Each row is a point. Each copy is the shape, with its points in the same order, stretched, turned, moved and blurred by noise. Say if it was mirrored as well.

Shape (8 x 2):
[[ 3.29  2.43]
 [-0.52  1.78]
 [-2.91  0.20]
 [-1.68 -2.41]
 [ 1.64 -0.52]
 [-0.92  0.06]
 [ 0.20  2.14]
 [-1.10  0.76]]
Copy 1:
[[ 3.65  0.44]
 [ 0.35  0.25]
 [-2.05 -0.68]
 [-1.67 -2.83]
 [ 1.72 -1.85]
 [-0.23 -0.84]
 [ 0.98  0.53]
 [-0.41 -0.45]]
Copy 1 is: only turned
Copy 2:
[[-2.41  2.57]
 [ 1.21  1.17]
 [ 3.03 -0.36]
 [ 1.90 -2.78]
 [-0.97 -0.55]
 [ 1.42 -0.24]
 [ 0.67  1.83]
 [ 1.72  0.27]]
Copy 2 is: mirrored

Shape (9 x 3):
[[-1.09 -1.26 -1.54]
 [ 2.54  1.49 -0.16]
 [-0.78  0.19 -1.50]
 [ 1.30  0.56  1.44]
 [-1.36 -2.72  1.54]
 [-0.69 -0.89  1.47]
 [ 1.51 -2.55  0.45]
 [-1.82 -0.54 -1.09]
 [ 2.45  2.69 -0.69]]
Copy 1 (9 x 3):
[[ 0.09 -0.73 -3.02]
 [ 2.32 -2.49  1.68]
 [ 0.15 -1.33 -2.11]
 [ 0.92 -0.60  1.72]
 [-0.42  2.55 -1.68]
 [-0.23  1.43 -0.07]
 [ 2.64  0.71 -0.98]
 [-1.16 -0.39 -2.38]
 [ 1.91 -3.42  2.00]]
Copy 1 is: mirrored
Copy 2, 9 rows:
[[-0.59 -1.79 -0.80]
 [ 0.69  3.65 -0.64]
 [-1.53 -0.35 -0.88]
 [ 1.05  1.81  1.02]
 [ 1.28 -2.46  2.36]
 [ 0.84 -0.69  2.32]
 [ 2.94 -0.38  0.02]
 [-1.53 -1.91  0.05]
 [-0.49  4.44 -0.66]]
Copy 2 is: only turned
Copy 3 (9 x 3):
[[-1.69 -0.44  1.04]
 [ 2.32 -1.20 -1.13]
 [-0.43  0.14  0.75]
 [ 0.56 -0.42 -2.37]
 [-3.03 -0.43 -2.27]
 [-1.59  0.13 -2.65]
 [-0.83 -2.71 -1.93]
 [-1.80  0.74  0.33]
 [ 3.21  0.21 -0.63]]
Copy 3 is: mirrored

Shape (12 x 6):
[[ 1.51 -0.20  0.60 -0.03  1.29 -1.24]
 [ 2.66 -1.61  0.53 -0.49 -0.83  1.57]
 [ 0.27  0.14 -1.26  1.56 -1.60 -2.96]
 [-2.40  0.62 -2.56  0.45 -1.75  1.36]
 [-0.95  1.94  1.19  0.11  0.43 -0.75]
 [ 2.05  2.12 -2.07 -0.10 -1.20 -1.39]
 [ 3.30 -3.10 -2.70  0.69 -0.44  1.25]
 [ 2.08 -2.68  2.85  2.49  1.16 -2.69]
 [-0.84  2.28  2.46  1.83  0.25  0.21]
 [-2.01  0.45  1.00 -2.36 -0.16 -3.42]
 [ 1.03 -0.67 -0.12  0.15  1.17 -0.30]
 [-1.13 -1.31 -0.40 -1.31 -0.95  1.75]]
Copy 1 (12 x 6):
[[ 0.78  0.62 -0.24 -1.08  0.56 -1.06]
 [ 2.16 -1.95 -0.41  0.63 -0.27 -0.96]
 [-0.56  0.69  0.81  1.04 -0.78 -3.57]
 [-1.51  0.04 -0.28  3.47 -1.37 -0.33]
 [-0.65  1.01  0.94  0.14  1.04  0.05]
 [ 0.55  0.23 -0.44  2.05  1.74 -3.06]
 [ 2.46 -0.98 -2.72  1.72 -2.01 -2.30]
 [ 1.95  1.04  1.27 -2.90 -1.58 -1.87]
 [ 0.66  1.59  2.04  0.69  0.88  0.58]
 [-3.27 -0.58  1.15 -2.00  0.88 -1.04]
 [ 0.79  0.58 -0.75 -0.28 -0.23 -0.70]
 [-0.72 -1.77 -0.67  0.98 -1.08  0.40]]
Copy 1 is: mirrored
Copy 2, 12 rows:
[[-0.57 -0.05  2.95 -0.76  0.38 -1.57]
 [ 1.97 -1.79  1.85 -1.31  0.24  0.97]
 [ 1.56  0.47  2.07  2.45 -1.97 -2.62]
 [ 1.41  0.38 -2.06  2.04  1.18  1.21]
 [-2.77  1.60  1.19 -0.24 -0.74 -0.92]
 [ 2.85  2.61  2.65  0.98 -1.43 -0.45]
 [ 5.37 -2.99  1.89  0.75  2.26  0.19]
 [-2.43 -3.24  5.25  0.44 -0.76 -4.19]
 [-4.13  0.54  2.03  0.45 -1.46 -0.30]
 [-2.63  1.96 -0.14 -1.68 -1.40 -3.52]
 [ 0.06 -0.51  2.21 -0.24  1.00 -0.97]
 [ 0.60 -1.17 -1.73 -0.96  1.03  1.19]]
Copy 2 is: only turned
Copy 3, 12 rows:
[[ 1.67 -0.86 -0.30 -0.42 -0.18 -1.13]
 [ 3.06  1.45 -1.02 -0.38  0.71  0.11]
 [-0.58 -0.93 -1.54  2.01 -0.45  0.18]
 [-3.34  3.22 -1.49  0.45  0.60  2.69]
 [-0.45  0.07  0.93 -0.27 -1.26  0.16]
 [-0.24  1.75 -1.40  1.47 -0.90 -1.53]
 [ 1.68  1.61 -3.92 -0.09  1.92  0.01]
 [ 4.07 -4.64 -1.14 -0.36 -0.74 -0.44]
 [ 0.29 -0.29  0.80 -0.55 -3.00  1.08]
 [-0.72 -1.49  2.33  1.30  0.92 -0.68]
 [ 1.04 -0.28 -0.92 -0.89  0.33 -0.48]
 [-0.04  1.86 -0.04 -0.44  1.92  1.97]]
Copy 3 is: mirrored

Shape:
[[-2.01 -2.39  1.48 -0.18 -2.25  1.84  1.22 -0.50]
 [ 1.31 -2.27 -0.69 -1.71 -2.74 -1.74 -2.91 -0.88]
 [ 1.06 -1.51  0.55 -0.82 -2.19  3.53  0.05  0.52]
 [ 0.88  1.01 -0.47 -0.99  1.01  2.95  0.40  1.62]
 [-1.74  0.03 -0.93  2.84  1.59  2.42 -0.02 -1.48]
 [ 1.96  1.10  1.07  2.65 -1.87 -1.83  1.28  1.24]
 [-0.47 -2.36 -0.10 -1.72  1.69  1.75 -1.05 -0.74]
 [ 1.01  2.48  0.16  0.16 -0.45  2.48  0.19  1.66]
 [-1.19 -0.50  2.87  1.73  0.47  1.60 -2.20  0.82]
 [-0.17  0.92 -0.49 -0.78 -0.57 -1.34  1.36 -0.59]
 [-0.20  0.76 -2.11 -1.15  0.68  2.05  1.41  2.68]]
Copy 1:
[[-3.73 -1.20 -0.83 -0.43  0.34  1.35 -1.66  0.91]
 [-0.89 -5.24  1.73  0.56  4.03  2.07  1.88 -0.21]
 [-2.41 -2.69  0.65  1.66 -1.10 -0.34  1.12  2.10]
 [ 0.59  0.11  0.87  0.93 -2.51 -3.55  1.56  0.69]
 [-0.32  0.67 -0.34 -3.37 -2.02 -2.11 -3.55  3.79]
 [ 0.62  0.59 -4.55  1.59  1.28 -0.59  3.17  1.81]
 [-0.61 -0.55  4.28 -1.57 -0.30  0.44 -0.91  0.53]
 [ 0.50 -0.32 -1.32  1.97 -1.63 -3.60  1.30  0.85]
 [-1.69  1.77  2.01  1.06  1.28 -1.35 -2.49  2.61]
 [ 0.61 -0.58 -1.79 -0.76  0.08 -0.04  0.79 -1.39]
 [-0.93  0.43 -0.34 -1.12 -2.67 -4.01  2.48 -0.23]]
Copy 1 is: only turned
Copy 2 (11 x 8):
[[ 2.17 -1.82 -1.10 -0.44  0.94 -0.08  0.81 -0.76]
 [ 0.35  2.98 -2.02 -0.19  0.35 -2.21 -0.99  0.49]
 [ 0.76  0.00 -2.39  0.57  0.29  1.38  0.37 -2.21]
 [-1.27 -0.68 -0.30  0.93 -1.27  1.60 -0.27 -1.45]
 [-1.40 -2.85  2.03  1.27  1.63 -1.00  2.54  0.28]
 [-0.27  1.94  0.97 -1.63  3.36  1.88 -1.02  0.99]
 [-0.37 -2.33 -1.17  0.49  0.08 -2.71  0.03 -1.51]
 [-0.56  0.74  0.54  0.30 -0.59  2.80  0.05 -1.34]
 [ 0.19 -0.79  0.31 -2.86  1.16 -1.27  1.96 -3.32]
 [-0.19  0.26  1.46  1.02  0.56 -0.04 -1.64  1.21]
 [-1.27 -0.68  0.08  1.27 -2.42  2.32 -0.51  1.26]]
Copy 2 is: mirrored
